Every row gives one point. A path goes straight from each point to the next, and from the last back to the first. The post is the endless flat space through its rows: a point in 2 columns, a line in 3, a plane in 4, and so on, so that a path can go around it. How many times does the path go around the post? Going back the other way cancels.

Post (2 x 3):
[[ 17 -25  19]
 [-19   6 -20]]
Path, 24 rows:
[[-10 -14 -44]
 [-68  25 -64]
 [-38   9 -13]
 [-73 -15 -38]
 [ -2 -27 -37]
 [ 46  18   2]
 [ 25 -10  51]
 [-16 -64  50]
 [-18 -21 -28]
 [ 19  -2 -44]
 [ 11  55   1]
 [ -9  -3  47]
 [ 16 -37  44]
 [-20  32 -17]
 [ 25   9 -26]
 [ 24 -68 -12]
 [-34 -62   0]
 [-19   5  48]
 [ 26  -6  31]
 [ 24   5 -29]
 [  3 -28  -9]
 [-18 -44  59]
 [-26  44  10]
 [ 62 -16  25]]
Times around: 1

Post, 5 rows:
[[-33   9  34  18 -14 -17]
 [  7  18 -46 -19  17   4]
 [ 31 -32 -46 -26  15  10]
 [ 14 -17 -37   1 -11  22]
 [-24  -5   5  36  -5  -3]]
Path, 27 rows:
[[-28 -29  -5   0 -17  12]
 [ 24 -28  20 -50  63 -13]
 [ 35   3  -5 -10   1  17]
 [-36  47  18  54  27   1]
 [ 23 -14 -40 -22   7  25]
 [ 42 -51 -95 -66  35  12]
 [-30  15  -4  -5 -32 -34]
 [-12  16  18  41   0 -34]
 [ -9  27  14  49  24   6]
 [ 12  -4  -7 -57 -11  26]
 [-14 -29 -31   4   4   3]
 [ 23 -20 -55 -46 -13 -14]
 [-46  66  21  65 -15 -33]
 [-25  46  35  28   2  13]
 [ 28 -31 -45 -47  -8  49]
 [-31  11 -18 -17 -32   5]
 [-18 -18 -31  30 -21 -15]
 [ 42 -66 -45   7  18   5]
 [-36   8  32  66 -22   8]
 [-43 -10  44  40  21  -7]
 [ -3  35 -20  35  15  22]
 [ 14  -3  11 -39  -2 -34]
 [ -5 -15 -25  -2   5 -18]
 [ -6 -41  -9 -13  -9   6]
 [ 25 -44 -40 -23  17  24]
 [  1  23   4 -25   7   5]
 [-20  18  -9 -13  10  -8]]
Times around: 2

Post:
[[-17  16   6  57  38  37  58   5]
 [ 28 -12  37  -5 -18   1 -15  -2]
 [-31 -14  -5  17  12  24  44 -18]
 [ 10  -5  27 -11 -28  -3  -3  28]
 [ 52  68 -62 -44 -22  -7 -41  16]
 [  0   5 -15  30  20  -4  29   4]
 [ -4  -1  36   4  -6  -5 -20   9]]
Path:
[[ 22  47  13 -23 -10  28   9  17]
 [  9 -37 -33 -36  18  14   1 -84]
 [ 24 -11  -7  12 -30 -16  95  35]
 [ 12  24  14   3   3 -16  -4  24]
 [  0 -62   1 -10   4  12  55 -36]
 [-23 -48  49  23  20 -23  41 -54]
 [-26 -22  80  52  -9   8  24 -12]
 [  8  32  23  17  -7  18 -27  36]
 [ 20  40  23  32  -3   5   0   6]
 [-20  15  10 -34 -16  48  12 -43]
 [ 16  15   4   8   6 -33  -7  18]
 [-24  64  40  28  -5 -15 -34  16]
 [  3  33 -23 -29 -26  34  47 -25]
 [-16  29  -3 -43  -1  30  -7 -20]
 [ 34  19  23 -13  -9 -48 -73  42]
 [-20 -25  32  34 -30  16  11  40]
 [ 16 -22   7  36 -10  -6  -6  19]
 [ 22 -23  10 -18   5  25   2  -1]
 [ 29  27  22  48  51  25  51   1]
 [ 52  65  -5 -36  10  57 -42 -27]
 [ 49 -23 -48 -33 -31  31  29 -26]
 [  5 -46  23  37  13 -10   0 -42]
 [ -1 -23 -22  13   9 -65 -15  28]
 [ 75  56  68  30  38  28 -40  29]
 [ 12  25 -13  15   4  -3  27 -25]]
Times around: 0

Post (8 x 9):
[[-12  -2 -12 -51 -25 -21  -1  13 -33]
 [ 34   4  40  23 -40   3  10 -11  36]
 [-28   1 -30  13 -20 -22  -4 -17  -7]
 [ 26  -1  -1 -14  36  27   5  27 -35]
 [ 60  -2  30   6 -74  30  12  20  26]
 [-52 -10 -56 -14 -12 -10 -18  42  14]
 [  9 -14   6  19 -14 -17 -16  -2 -15]
 [  0 -24 -60 -21 -25  -8 -12  46  59]]
Path:
[[ 13 -16   0   6 -29 -26  -4  19 -11]
 [ 38  -6  21 -37 -57 -20  28 -20  13]
 [ 11 -34  14   4  13   3 -19  38  50]
 [ 27  23  38 -16 -58  69  17  27  27]
 [  3   6 -13  23 -95 -13 -23 -11 -20]
 [ 48   5  25 -10   3  24  10  69 -63]
 [ 52 -24  30   8  40   6  26  54  19]
 [-22 -24 -33  16  22   5  -5  17  14]
 [ 26 -13  15 -49 -33  27  -9  13  14]
 [-21   7 -46  14 -66   4 -12  25  74]
 [ 19  25  42 -20  30  28  15  41  22]
 [ 31  17  31 -20 -72  38  36  46  10]
 [ 28 -11 -12 -22 -88  30  20  30 -19]
 [ -6  -8 -41 -40 -64  11  22 -33  35]
 [ 12 -26 -13  35 -44 -16 -58 -28 -45]
 [ -9 -23 -47 -22  32 -76 -55 -21 -69]
 [ 23 -11   6 -11 -27   9 -31  23  25]
 [ 62  -5  24   4  50  12 -12  23 -27]
 [-18   2 -13 -10 -25  -1   5  73 -47]
 [-30  -8 -40 -73 -13 -24  36  32   4]
 [ 20  11  50 -20 -59 -11  21 -44 -30]
 [  0 -26  -7  -2 -90 -50 -64 -32   8]
 [ 51  -1  52   6  -9 -32 -32   5  25]
 [ 32  12  43 -22 -10  -5  15  10 -32]
 [ 21 -13 -13  11 -34 -11   9   4 -13]
 [  3 -18 -25  -1 -21  31  26  -6  26]
 [ -1 -24 -27 -19 -29 -16 -27 -47 -56]
 [  7  12 -20 -27 -42 -24 -21 -27  28]
 [ 15   9 -41  13  14 -10  -9   0  -9]]
Times around: 5

Post (11 x 12):
[[-11  14   7  19  43  -4 -21   6  -5 -17 -29  23]
 [ -2   5  25 -21 -72  57  19  -4   8   8  18  17]
 [-38 -52  -2  21  27  -5 -20  35 -16 -24 -18  12]
 [-40 -23  -1 -34  43   1 -17   2  -3  15 -24  19]
 [-44  -3 -26   2  19  16  32   8  -9  -5 -44  11]
 [ 37   7  35  -5 -21 -12  56 -52   5 -23 -60  64]
 [-17  -3  59 -19 -41  39  42  26  18  -7   3  -9]
 [-16 -10  35 -25 -60  36  46 -28  10 -18  33 -30]
 [-23 -40 -11  16  21   1 -12  34  44  -7 -15 -12]
 [  5 -22  34 -14 -16  49  39   9   3  27  43 -19]
 [ -7   3  14 -32 -49  18  49  27   9  -5  58  -5]]
Path (24 x 12):
[[-54  11  47 -31 -51  21  -6  46  69  12   1  28]
 [ 20  30   7 -34   1  17 -20 -19 -10 -13  50  32]
 [-93   0   2   2  36  42 -33   0   8 -43 -57  21]
 [-21 -12  34 -23  18 -13  23  18 -24  11 -32  57]
 [-21  17   4  -3  13  49   1  23 -42  42   8   4]
 [ -9  -9  71 -18 -13  32   3  -5  -2 -20 -69  -3]
 [-42 -77   8 -18 -19  23   4  42  64 -52 -10 -79]
 [-35 -52 -21 -26  -5   6  50 -25 -47  -5  -8 -21]
 [ -3 -31 -18  11  15 -40  18   3 -34  28  62   9]
 [-49  -6  60  20 -40   7  81  -4 -35 -77  -7   9]
 [-13  18  55 -44 -23   4  27  35   0  48  -3  37]
 [  2 -35 -37  52 -20  17   1  26  40 -37 -45 -25]
 [-37 -48  32 -23 -31  50  33   1 -52 -74  15 -35]
 [ 23 -14 -36  12 -53  27  58 -13  11  18   2  -3]
 [-37 -47  82  15   0  36 -19   4   2  43 -22 -22]
 [-35   5 -21  -2  23  29  -5   0   1  -5  42   7]
 [ 18 -45 -10   7 -12 -26  75 -30  33  22  25  29]
 [-37  36  35   4 -67  41  59  -8 -25 -35  -8 -21]
 [ -8 -23 -41  24 -40 -25  43 -35 -10 -36  14 -59]
 [ -3 -17  75 -11 -39 -29  -8  28  23 -27  30  10]
 [ -1 -16  70   5  31  42  10  -9 -59  22  14  34]
 [  0 -60 -11  45  22  54 -31  63  53 -24  53 -41]
 [-31 -19 -43  22  31 -50  35  21 -90 -56 -24   8]
 [-29 -11  28  62 -42  20 -30  95   3 -31  -4   9]]
Times around: 1
